Rows are points. The window is the flat piece filled in between its corners: a triangle in 3 columns, a solid with four corners in 4, and so on. A path goes straight from each point to the next, and from the last back to the first. After which points does the path pass through the window?

Window:
[[  22   11   45  -26]
 [  33  -64   39   -6]
 [ -14  -26   60  -43]
 [ -12   26 -102   10]]
Path:
(1): [ 27  34 -14 -64]
(2): [  1  13 -92 -20]
(3): [-27  34 -75  54]
(4): [-46 -11  41  20]
(5): [ 19 -28  20 -57]
(6): [ 41   5 -32 -66]
(7): [-36  14  -5  15]
(8): [-28  29 -59  13]
(9): [  6  12 -83 -34]
(10): [ 39 -50  29 -31]
(11): [ -5 -42  32  50]
(12): [-37   1  32  21]
(13): [ 16 -10 -45 -58]
(14): [ 30  15  10 -61]
(15): [-8 40 51 10]
(16): [-13  29  13   4]
Through the window after points: 2, 4, 10, 12

Window:
[[-27  25 -12 -13 -67  14 -80 -48]
 [-20  -8 -60 -53  43  52 -19  68]
 [-26 -69  64 -16   0   3  34  57]
 [ 37 -26  41 -23 -23 -40  53  61]
 [-59  60 -31  40  -6 -15   7 -28]
 [  6  13 -43   4  12  29 -63  93]
 [-11  63  88   2 -40 -27 -17 -62]
 [-24   7   1   8  12 -28 -44 -52]]
Path:
(1): [-39  11   6 -26   3 -24 -28  18]
(2): [-45 -36  34 -35  -2  -9   9  46]
(3): [ 35 -61  42  31  13  45  30  41]
(4): [  9   5 -39  21  -8  67  -2 -12]
(5): [-30  -1 -24 -22  -1 -13 -46  24]
(6): [-52  -6 -23 -63  25  -5 -28  43]
(7): [ 40   3 -59  11  14 103 -10  44]
(8): [ 50 -55  -2   1  11  53  47  13]
(9): [-34   9   0 -41 -30 -72 -13  88]
(10): [-35  14   9 -55 -16 -22 -70  62]
(11): [ 65 -29  10  32  17  33  22  18]
(12): [ 25  12   3  23   4  42 -22 -43]
Through the window after points: 2, 6, 12

Window, 9 rows:
[[-15 -21   4  25  26  28  -5 -31  14]
 [-13  19  56 -38 -52 -98  40 -47  18]
 [ 24 -59  19 -46 -72 -70 -81  90  -7]
 [ 33  17 -45  20  10 -36 -16 -24  20]
 [ 64  41  96 -34 -45 -44  55 -77  40]
 [-27  37 -51  -3   4  40 -66 -17  38]
 [-15  20 -77  -7  39  66  -3  45   9]
 [-17  48 -21  36  23  19 -52  39 -18]
 [-10  14 -44 -32  70  11 -76  21 -13]]
Path:
(1): [ -2  11   0  17  62 -22 -36  14  94]
(2): [ -5  33  16 -12  18  -3  13   0  52]
(3): [-12  16 -21  -2   5   3  -2 -37  -5]
(4): [-18  23   2 -32 -62  -3   5 -62 -54]
(5): [ 28  16  39 -18  32 -34 -30  42  72]
(6): [-24 -10 -22   0  36 -21 -34  54  68]
(7): [ 37  32 -31  -7 -21  30 -52 -13 -57]
(8): [ 17  20 -24  -5 -18  32 -15  -5 -40]
Through the window after points: none

Window:
[[-14  17 -12 -20 -15  10  -4 -72  15 -55 -35]
 [ 21  10 -16 -78 -15   7   5  14 -22  17  89]
 [ 38  31  34 -24  60  74  -9 -18  64  14  -9]
 [ 39  -9  -7  57  25  33  33  -7  48 -74 -32]
 [ 44 -62  60  55  22 -10  -6  -4 -63   9  49]
 [ 13  73  13  27  29  -5  17  28   6  -7  -9]
 [-18  -9  54 -53 -37 -19  30  14  -7  59  28]
 [ 56  -5  51 -34 -34 -29   5   4  -5   4  -9]
 [  6 -76   1   5  16  36 -89 -28  37 -28  -5]
 [ 35  10 -16 101  51 -18  -5 -39  19  64   8]
 [-13  70 -39  30 -71  18 -25 -40  -9  45 121]]
Path:
(1): [ 58 -23   0  -7 -34  39 -35 -16 -25  23 -83]
(2): [ 28 -16  -4 -14 -23  39  -1 -16 -10  21  24]
(3): [-26  -3  45  -9  25 -60 -15 -14  50 -14  51]
(4): [  7  -3  39  22  44 -38  -3 -40  30  -9  66]
(5): [ 29  21  -7  35 -20  27   6  19 -31  44 -13]
(6): [ 31 -17 -30  30 -17  56 -21 -35 -18  35 -72]
(7): [ 24  25  49  18  40   4   5  -8  46 -18  13]
(8): [ 12  22  52  -5  43  11  -8 -15  68 -27  21]
(9): [ 59   6 -16  -3  13  71   6 -12  -2  40 -29]
(10): [ 31   2  10  15 -20  60  -2  26 -21  52  10]
(11): [ 10   3   3 -13  -2 -26  -6 -40  13   0  64]
(12): [  3   7  40 -16  10 -26  -2 -12  21  -6  43]
(13): [ 23  21  -7  11 -11  22  23 -15 -23  29   0]
(14): [ 29   1 -22  12  11  53   4   9  -3  30 -13]
(15): [ 13  29  32  19  30 -11 -13 -63  50 -17  20]
(16): [ 17  -6  46  -4  42 -18  20  -3  33 -34  16]
Through the window after points: 4, 8, 14

Window:
[[  87  -47   25  -61  -29   45   -6   67  -44   22  -20   97]
 [ -56  -36   46  -18   10   27   16  -46   56  -46  -23  -33]
 [  -7  -60    5  -49   25  -33   -7   73  -14    5   -6   18]
 [ -34   37    5   83   41  -26  -16  -39   47   16   -5   37]
 [ -56   -3  -29   10   47  -12   42   14  -46  -44   26   -4]
 [ -15   21    4   73    8  -41   65   61  -18  -60   36   39]
 [  31   50  -30  -24   38   19  -30   36   49   40  -32   -5]
 [  39   14    0  -30  -47  -18  -57  -28  -50  -39 -106   15]
 [  10   85   64   -4  -46  -12    6  -87   -4   25  -52  -16]
 [ 121    2   37   14    2   -4   59  -27   23   57  -24   14]
 [   5  -44  -30   81  -47  -15    1   15  -35   11  -56  -49]
 [  26  -68  -60   29  -36  -21  -43   16   37   23   15    1]]
Path:
(1): [ 53 -16  75   9  -7 -19 -36   0 -33 -31  14 -50]
(2): [ 87 -35  59 -11 -12  22 -43 -21 -19 -19  28 -50]
(3): [-41   1 -49 -23 -16 -28  41  48   1  21 -85  49]
(4): [ 10  -3 -19  -1 -16 -11  -8 -10  14  20 -51  15]
(5): [ 35   0  27  18  12   3 -26  12 -19  11 -10 -32]
(6): [  9  14  35  64  15 -27 -32  26 -48 -41  38   0]
(7): [-13  14 -26  31   4 -21  82  30  35 -10 -18  45]
(8): [ -8 -45 -25 -36 -51 -12  10  49  26  48 -50  71]
(9): [ 68  -4  23  31  15  18 -29 -20 -24 -32  28 -25]
(10): [ 37  -9  13  43  12  -8 -11  24  -5 -41  40 -16]
(11): [-34   6 -29   3 -46 -36  40   7   5  37 -71  68]
(12): [-21  36  -2  41 -51 -32  52 -74  23  34 -57  29]
(13): [ 20  29  32  19  17  -4 -19 -17  10  10 -13   5]
(14): [ 54 -23  19  14 -30  -3 -57   2 -37 -31 -16  14]
(15): [  8  15  -3 -18 -10  -8  10   2  -8   1 -61  35]
(16): [ -3 -16 -18   6 -17 -16  30   4  -9   2 -48  46]
Through the window after points: 6, 8, 10, 12, 14

Window:
[[  6  17 -62   7 -12  -4  49   3 -25   7  -1   2  13  11]
 [  6 -42  94  18 -33  -6 -57 -44  33  31  -3  36 -49  -6]
 [ 44 -30 -25 -58  15   4 -31  -4  27  44 -62  20  60  10]
 [ 29  17 -41 -32  -7  66 -23 -24 -11  -9 -28 -20  41   5]
 [-41 -17   6  16  14 -16   2 -68  11 -48 -19  59 -74  -9]
 [ 40  15  -1 -14  13 -16 -78  12  53 -10   0  45  14   1]
 [ 30  -2  45  50   8 -56 -58 -98  28   6 -24  25 -76  -3]
 [ 25 -29 -58   6  -6  28 -46  36 -13  10 -64  -8  28 -18]
 [ 60 -34   8 -33 -26  -8 -49   8 -13 -22 -46  12  20  44]
 [-68 -30 -31  56  16 -29 -13 -82  11 -28  29   7 -39  41]
 [-39 -17   8  10  47 -45   0 -55 -19 -35  27 -19 -44 -23]
 [ 47 -12 -11 -30  35  49  -7  45  21  14 -50 -18  -4  55]
 [-92  45 -33  47  32 -20  38 -35 -35 -44 -28 -14  26  16]
 [ 73 -27   9 -29 -15 -18 -35  11 121 -33 -41 -12  27  -8]]
Path:
(1): [ 34 -39  -9  14  17   5 -18   7  22 -37 -24   1  30  -1]
(2): [-15   7 -15 -31  -9   3 -29 -19  22   9 -17  15 -20  13]
(3): [-14  11 -17 -15 -20 -14 -24 -11  12  16 -27 -18 -15  29]
(4): [ 14  -2 -21   9  29  19   3 -11   3 -25 -25   6  21   8]
(5): [ 22 -27  40  67  76  16 -26 -64  15 -35 -15  44  12  -2]
(6): [  9 -15  26 -15 -46 -30 -51 -24  25  22 -15  10 -45   9]
(7): [  2  -3  -7 -46 -22 -16 -58  11  31   8 -36 -23 -22  22]
(8): [ 44 -18  -7  29  27   0   5 -34  30 -14 -15  19  31  -1]
(9): [  7 -34  -3  20  37  11  13 -23  -6 -26 -25  33   1  -4]
(10): [-29  32 -26 -25 -37 -20 -72 -28 -16  21 -17 -27 -49  38]
(11): [-17 -11   8 -23 -26 -23 -35 -21  21 -22 -19   3 -44   9]
(12): [ 28 -12  -8  47  49  12   1 -32  14 -26 -13  18  13  -3]
Through the window after points: 3, 5

Window, 14 rows:
[[ -34   -6   23  -29   -4  -26  -86  -18  -33    3  -32  -36  -31  -24]
 [ -67  -71  -83  -34   29    3   28  -12   -8   -6   14   26   11   52]
 [  -6  -32   50   -7   -9  -31  -27  -25   63  -21   -9   12  -30  -62]
 [  21   -9   27   -3   69  -34  -43   46   30   46  -64   -3  -50  -65]
 [ -15  -92 -105  -82  -22   27   55  -21   27   10  -36  -62   41   47]
 [  17   15   11  -29  -21    5  -59    9    7  -13  -73   64  -13  -29]
 [  10   12  106  -47    7  -36   -7   13  -40  -37   -7   19   56   27]
 [ -41  -25   20  -15  -18  -23  -27   78   32  -37  -54  -14  -43   -6]
 [ -66  -76  -51   -2  -46   58   81  -15  -31   41  -26  -21   37   26]
 [  38   52   74  -50  -61 -106   28    5  -91  -34    8   39  -23  -11]
 [ -78  -42  -84  -62  -66    3   48   -2   27   86   20  -12   63   68]
 [  23   60   49   39  -35 -121  -18  -10  -39  -42  -41   15   36   -1]
 [  46  -18    3   18  -11   13  -52   39   11   -6   19  -13  -23   -5]
 [ -42   -8  -44  -29  -17   32   54  -42   32   34  -25  -28  -24   91]]
Path:
(1): [-30 -59   4 -20 -29 -43 -13  -4 -17 -11 -21   2  -4  46]
(2): [ -4  59   3 -29 -32  16  18  17  17 -16  -4  -4  39 -23]
(3): [-41   1 -38 -37 -18  -7   6   4  16  15 -23 -12  -3  -6]
(4): [-28 -51 -29 -20 -36 -19   2  -6  -2  35 -10  -1  -3  43]
(5): [-11 -60   4 -54 -16 -14  -9  16   9  42 -57   1 -24  40]
(6): [-42  75 -68  18   2  10  29  -8 -37 -40  23   1  68  -9]
(7): [-20  23 -13 -40   0 -24   6  29 -22 -28 -10 -19  -2 -12]
(8): [-20 -53  24 -18 -29 -37 -14  -8  -8   4 -25  26 -15  28]
(9): [  4 -57   6 -20 -77 -55 -13  -1  -1  45  -8  60  -7  34]
(10): [-44  28 -18 -52   4   3  31   4  -9 -10  -4 -42  36   5]
(11): [-31  17  16 -43  11   0   8  28  26 -11 -16   6  -3 -38]
(12): [ -1 -64 -23 -18 -16  -1 -20   6   8  13 -27 -11 -24  32]
Through the window after points: 7, 9

Window, 14 rows:
[[ -13    9   -4   35   24   85  -47  -25  -72  -25   32   17   44   -3]
 [   8   12   23  -28   31   71   39   37   57  -58   -1  -35  -59  -38]
 [  -8   -5  -39   -9  -58    9   46   75    2  -65   34   10   11  -50]
 [ -32   22   48  -10   78  -45   53  -24  -32  -44   58   39   51   28]
 [  68   94  -31  -66  -40  -12  -14   67  -32  -39   32  -69   30  -57]
 [  79    2  -30   53   29  -65  -15   -6  -31  -18  -50   43  -44   41]
 [   1  -59   71  -65   58   29    6   41   12  -17   63   -7   31  -79]
 [ -34   19    5  -38   67   32   -9   47    5   47  -40   10  -63  -15]
 [ -58   18   38   17   15   40   28   71   77    0   61  -44   49  -77]
 [  30   47  -24   21    0   -9  -31   51   26  -24   32    6  -97   39]
 [ -17    8   37   72  -65   33  -31  -46  -15   37    3   38  -17   44]
 [   3  -28  -55   50  -55   61  -32  -63  -22   46   46  -37    2   47]
 [  59   40   -9    1  -16   20  -15   21   60    8    6   92   32   28]
 [   0   -7  -13  -67   55    7 -104  -85   25   25   17   -9  -23  -75]]
Path:
(1): [ -6   3 -18   6  -6  -8 -21  29  17 -39  12   6  17   9]
(2): [-48 -34  11  -7   8   9  -9  44  31 -22   6  14   4   5]
(3): [ 41  43   4   9  38  36  23 -17 -11  14  29  26 -32 -38]
(4): [ 53  36 -50  45   0  31  32  28   2  24  81  40 -39 -61]
(5): [-28 -11  40 -25 -32  10 -35   9  16 -65  -8 -24  50  28]
(6): [ -3  14   0  -4  25  -3 -13  15  -2 -45 -14 -47  12  41]
(7): [ 36   7  -6  19   2  20  34  10 -12  -1  54 104 -39 -74]
(8): [ 34   1  16   4   8  55  11  -2 -14  26  30  21 -51 -34]
(9): [ -7   7 -12  10 -24  23 -50  18  37 -15  -3 -11  17   9]
(10): [-19  13  15 -47  28  18 -26  28  34 -12 -23  -8  29  29]
(11): [ 11  25 -17   3  36  20   1   9 -27  38  23  22 -78 -66]
(12): [ 89  20  12 -20  18  25  67   1 -36  23  24  60 -47 -71]
Through the window after points: 6, 10, 12

Window:
[[  -7   -1    4   16    1  -22   22   19  -21    5  -28  -30   18  -15]
 [   2  -23    1  -21   33   18  -22   51   -9   43    2   17  -15   -9]
 [  10  -23  -10   21   10    5   -6  -13   16   43   -2    2   10  -25]
 [  43   15   46   -2   18   19   16    1   32    6  -42  -35    6  -21]
 [  27    8   45  -71    4 -121   18    6  -57  -23   52   73  -20  -41]
 [   5    9   -6    3   -8    7  -60    4  -12   10  -38   -4   20  -27]
 [  32   37  -41   14    8   16  -35   -2  -14   -5  -25   -5   33   32]
 [  15  -10  -20    4  -11    3  -11    1  -19  -48  -22   28   -5  -16]
 [   7   12   20  -12   18   18   12  -24  -36  -12    6  -20   42  -23]
 [  -6  -33   -6  -50  -59  -40   13   28   72  -63   18  -13    7   11]
 [   6   46    4  -29   -8   34   38  -20  -14   24  -38  -22   12   -9]
 [  43   22  -20  -74   62   -3    5  -13   51  -16  -45  -35   -4  -35]
 [ -14    1   15   14  -37  -10  -21   46   14   -1   29  -49  -84  -12]
 [ -24   15   12    5   38  -10  -27   13   47    3  -18    8  -13   -9]]
Path:
(1): [ 12  19   5  -9  -2 -10 -13  20   6  -3  11  -7 -16 -32]
(2): [ -3 -23  13 -19  -5 -22 -11   2  -3   0 -29 -31 -34  14]
(3): [  3 -13  13  -3   2 -10 -19  -1   3  -4 -19 -20 -15  -1]
(4): [ -3  31 -12   6   3   1  -8  30   9   4   2   4   2 -32]
(5): [ 13  15   7 -11  -1   3   7  20  20  -5 -12 -13  15 -39]
(6): [ 17  -4  23 -30  -9   4  10 -26   9   2 -33 -23 -18  44]
(7): [ -3 -17   6 -42  14   2  -5 -12  -2  -2 -17  -3 -19  11]
(8): [ 30  36 -24   2  -8 -35 -13  30  27 -19   5 -10  28 -62]
(9): [ 19  18  -7 -11  -2   7 -11  25  19 -10   3   0   9 -31]
(10): [  1  -9  -1  -4   8 -11  -5  -8   9  14 -16 -14 -11   1]
(11): [  4 -53  23 -20  -8 -33 -13 -14  14  -4 -15 -26 -29  42]
(12): [  2  52  -2   0   3  17   4  34   3  17   2 -11   0 -57]
(13): [ 18   8 -27 -12  11  12 -10  33  18   1  28 -17  24 -45]
(14): [  4  13  54 -25  12 -19  15 -19   0  22 -72 -15 -22  34]
(15): [-32 -51  -5  -5   4 -50   0 -20   6 -12 -34 -24 -10  42]
(16): [ 42  23  -7 -14 -17  26  -6  27  15 -21  13  24   9 -56]
Through the window after points: 1, 3, 5, 9, 15

Window (14 x 14):
[[  0 -45  67  17 -51  39  -7  28   7   6 -76  26  14 -28]
 [-20  23   4 -36 -33  33  14 -13 -11  43   3 -16   5  -4]
 [  8  42  42  76 -18  -6 -25 -23 -45   4  33   6 -18 -39]
 [  3   0  44 -34  -3  -6  -3   5  23 -63 -24 -25 -27  -9]
 [ 43  11  12  20 -29 -21 -36 -18  21  -2 -23 -34  39 -35]
 [ -4  -1 -11 -14  -1 -47   2  52 -17 -32 -75  10 -14  29]
 [-43 -21  19  19  -6  56  -8  -6   9  19  47  11 -13  44]
 [ 63   9   5  41  65  13  34   5 -10  17 -50  41   9  17]
 [-36 -16 -16 -14  69  -4   0  25 -51 -31  70  11  29  27]
 [  4 -50 -21   8   9  26 -16  43 -19  19  25 -20  -5 -26]
 [-32  13 -55 -16 121  -2   7 -19  30 -18   8 -26  28 -29]
 [ 20 -44 -47   2  24  14 -41 -42  -8 -32  -5  -7  27 -54]
 [ -3  27 -34 -10 -18  32  37  74  -7 -13 -41  21  21  16]
 [  0  -4  67 -37  16   1 -92   9  19 -29   1  17 -43   9]]
Path:
(1): [  2  -2 -28  32  48  54 -22 -15  -6 -19 -55 -41   7   0]
(2): [ -3   1  22 -28 -19 -22  -2   8  -7  -1  33  11  13 -13]
(3): [ -1  27 -37  -2   8  -1 -15  45  74 -17  69  41 -10 -16]
(4): [ 22 -35  16  15  29  16   3  -7 -60  11 -60 -23  16  -2]
(5): [ -8  12 -11  -4 -12  23 -18 -10 -32 -15   5 -43  16  33]
(6): [ 11 -10   6   2  33   1  -8  22   7  13   8  21 -15 -36]
(7): [-18  31 -13  28  -3 -15   5  26  50  -2  19  43  -9 -40]
(8): [ 12 -31  36 -17  28  35  -8   5 -46  -5 -30 -20   2  51]
(9): [  3  17 -16   5  43  20 -28 -35  -4 -45 -27 -82  56  21]
(10): [-25 -11 -31 -17  67 -19  19  23  23  19  20  61 -27 -59]
(11): [-20  -8  20 -15  -8 -36  37 -12  22 -39   4  14   5  -7]
(12): [ 11   6  10  -7  36  20 -26   7   2 -25 -20 -22 -11 -13]
(13): [-11  15  15  -3  24  26 -11  14  -8 -19 -18  -3 -14  12]
(14): [  8 -58   6 -34 -29 -36   6  21  -5  13  23  40  19 -24]
(15): [-12   5  30  23 -15  -1  -8 -10  -5   8  18  23   3 -25]
(16): [ -6   9  10  29   7  31 -16   0 -20  -2  17 -11 -14  16]
Through the window after points: 1, 3, 9, 11, 15
